Each row of a before or after table is a point. One or more steps were done to the points. Then noise was added and the rows were shuffled. The steps act on columns, c1 being the first. What was done? A step turns or swaps two columns, mirrors them in a line or flattens them onto one, adds a multiple of one to another, or multiplies or shifts one. Angles are multiples of 10 degrees, from the lower column toward the higher: turns from -170 to 170, lines from 10 to 170 but not 90. Use the fewest steps. Two steps may share a column if one is a turn and the other turns, adds or multiplies; they go together, in the order done. Otherwise the lowest column goes first.
In the rows, zero is written as 128.

Before:
[[153 104 133]
 [177 131 111]
 [123 164  81]
 [137 161 138]
 [102 150 101]
 [112  71 105]
 [ 72 118  91]
 [143 103 120]
 [131 104  92]
 [121 126 129]
 [103 133  93]
 [101  89  96]
 [ 69 124  81]]
After, 13 rows:
[[138 118  76]
 [128  93 115]
 [ 67 109 156]
 [ 88  86 134]
 [146  96 110]
 [145 148 124]
 [ 90 136 137]
 [125 114 133]
 [ 56 114 157]
 [ 86 152 109]
 [ 95  93 110]
 [102  62 128]
 [ 83 120 128]]
Steps: turn c1 and c3 by -60 degrees; shift c2 by -10

Before (8 x 8):
[[ 88 155 131 114 152 111 114 109]
 [ 89 158 155 152 136 161 162 155]
 [134 101 116  90 153 107 147 102]
 [108 121  91 134 140 101  93 135]
 [158 116 127 150 147 137 112 110]
 [159 115 123 106 106 106 141 120]
 [ 88 121 132 167 136  96 161 137]
 [145 110 122 138  96 157 119 109]]
After (8 x 8):
[[156 123 126 158 149 116 135  85]
 [156 129 132 112 110 146 117  64]
 [144 127 123 100 159 124 117  49]
 [ 86 137 108  87 111 140 145 247]
 [ 87 164 133 150 108 122 118 139]
 [134 123 143 163 110  97 162  15]
 [108 120 164 154 126 141 120 129]
 [ 92 118 126 145 119 177 164 133]]
Steps: turn c2 and c8 by 40 degrees; multiply c8 by 3; turn c3 and c5 by -160 degrees; add 0.7 times c3 to c7; turn c4 and c6 by 110 degrees

Before (10 x 11):
[[174 165 100 107 153 187 137 161 145 141 181]
 [148 105 165 105 135 110 101 141 119 112  95]
 [138  94 177 162 194  65  89 139 154 134 135]
 [ 98 108 150  92  93 159 114 129 132 142 134]
 [128 132 184 141 113 142 129 124 142 152 106]
 [147 124 167 101 123 120 116 100 165 123 135]
 [139 154 139 181 182  62  94 101 108 157 135]
 [129 109 155 128  86 100 154 140 128 151 137]
 [148 147 125 126 130 193 162 131 114 112 191]
 [125 185 142 107 133 146 136 168 115 118 177]]
After (10 x 11):
[[122 127 195 123 115 108 132 128 130 142 134]
 [102 140 112  52 183 157 154  96  81 157 135]
 [110 148 108 164 130  72 126 162  99 135 127]
 [161 139 203  68 194 165 118  90 161 137 133]
 [150 145 150 139 136 156 114  99  90 103 118]
 [147 129 153 114  87 154 115 153 115 150 137]
 [131 147 206 149 124 148 153 117 188 125 129]
 [ 70 122 123 156 131 123  89 139  95 135 129]
 [149  99 151 174  92 119 129 112 125 141 134]
 [ 91 174 123 176 153  87  95 137 179 157 140]]
Steps: turn c1 and c2 by 90 degrees; multiply c9 by 2.5; turn c3 and c9 by -30 degrees; turn c4 and c6 by -150 degrees; turn c7 and c8 by 90 degrees; flatten c10 and c11 onto the line at 20 degrees

Before (12 x 18):
[[159 123 148 126  77  95 168 118 108 133 115 128 141 128  82 117 105 147]
 [107 125 110  88 145 106  83 158 142 109 128 106 112 116 173 125 111 122]
 [ 80 136 127 107 118 106 122 152 123 118 124 138 146 113 125 147  91 113]
 [157  99 135 109 117 146 107 139 121 108 138 150 141 152 105  96 151 104]
 [139 121 124 103 136 128 138 146 112 127 132 126  65 114 102 119 131 122]
 [ 64 112 119  77 124 144 107 134  92 139 111 126 131 113 133 166  83 170]
 [123 102  90 115  90 145  68 124 123 124 152  83 135  87 113 198 119 140]
 [164 152 161 131 129 123 106 107 143 145 163 117 119  83 127 124  71 140]
 [126 135 124 113 164 137 100  94  95 131 125 118 147 107 146 101 128 120]
 [139 105  79  94 130 157  96 127 167 127 125 159 112  96 114 144 111 122]
 [110 166 107 101 149  99 139 139 120 147 131 132 117 141 138 121 123 147]
 [131 134 100  46 150 157  84 162 117 155 124 118 153 116 132  73  99 117]]
After, 12 rows:
[[162  99 135 119 124 165 106 105 174 131 103 135 142 103 105 128 155 136]
 [124 135 123 126 122 156 100 144  90 129 124  95 147 153 146 123 133 135]
 [149 123 147 134 147 121 168 130 138 151 151 119 142 121  82  94 108 125]
 [127 103  89 129 156  76  68 173 121 122 121 131 135 162 113 178 125 101]
 [ 73 111 119 137 135 103 107 130   8  94 172 134 131 141 133 159 105 114]
 [114 133 100 129 123 190  85 132  94 150 122 163 153 142 133 125 129 138]
 [137 121 124 124 129 136 139 127 125 134 121 146  66 141 102 123 139 129]
 [124 125 110 128 126 119  83 144 136 100 124 161 112 142 172 108 126 131]
 [102 166 106 126 116 120 139 122  81 130 141 137 116 118 139  99 132 113]
 [137 105  80 129 139 128  96  97 181 135 125 122 112 158 114 161 124 134]
 [ 98 137 127 137 137 100 122 114  78  89 119 149 146 140 125 118 103 141]
 [144 152 161 147 143 128 106 143 168 164 115 109 119 171 127 121  76  93]]
Steps: turn c1 and c10 by 40 degrees; add 1.5 times c1 to c9; flatten c4 and c17 onto the line at 110 degrees; multiply c5 by 0.4; turn c5 and c14 by 160 degrees; turn c6 and c16 by 60 degrees; turn c8 and c12 by 100 degrees; turn c11 and c18 by -130 degrees
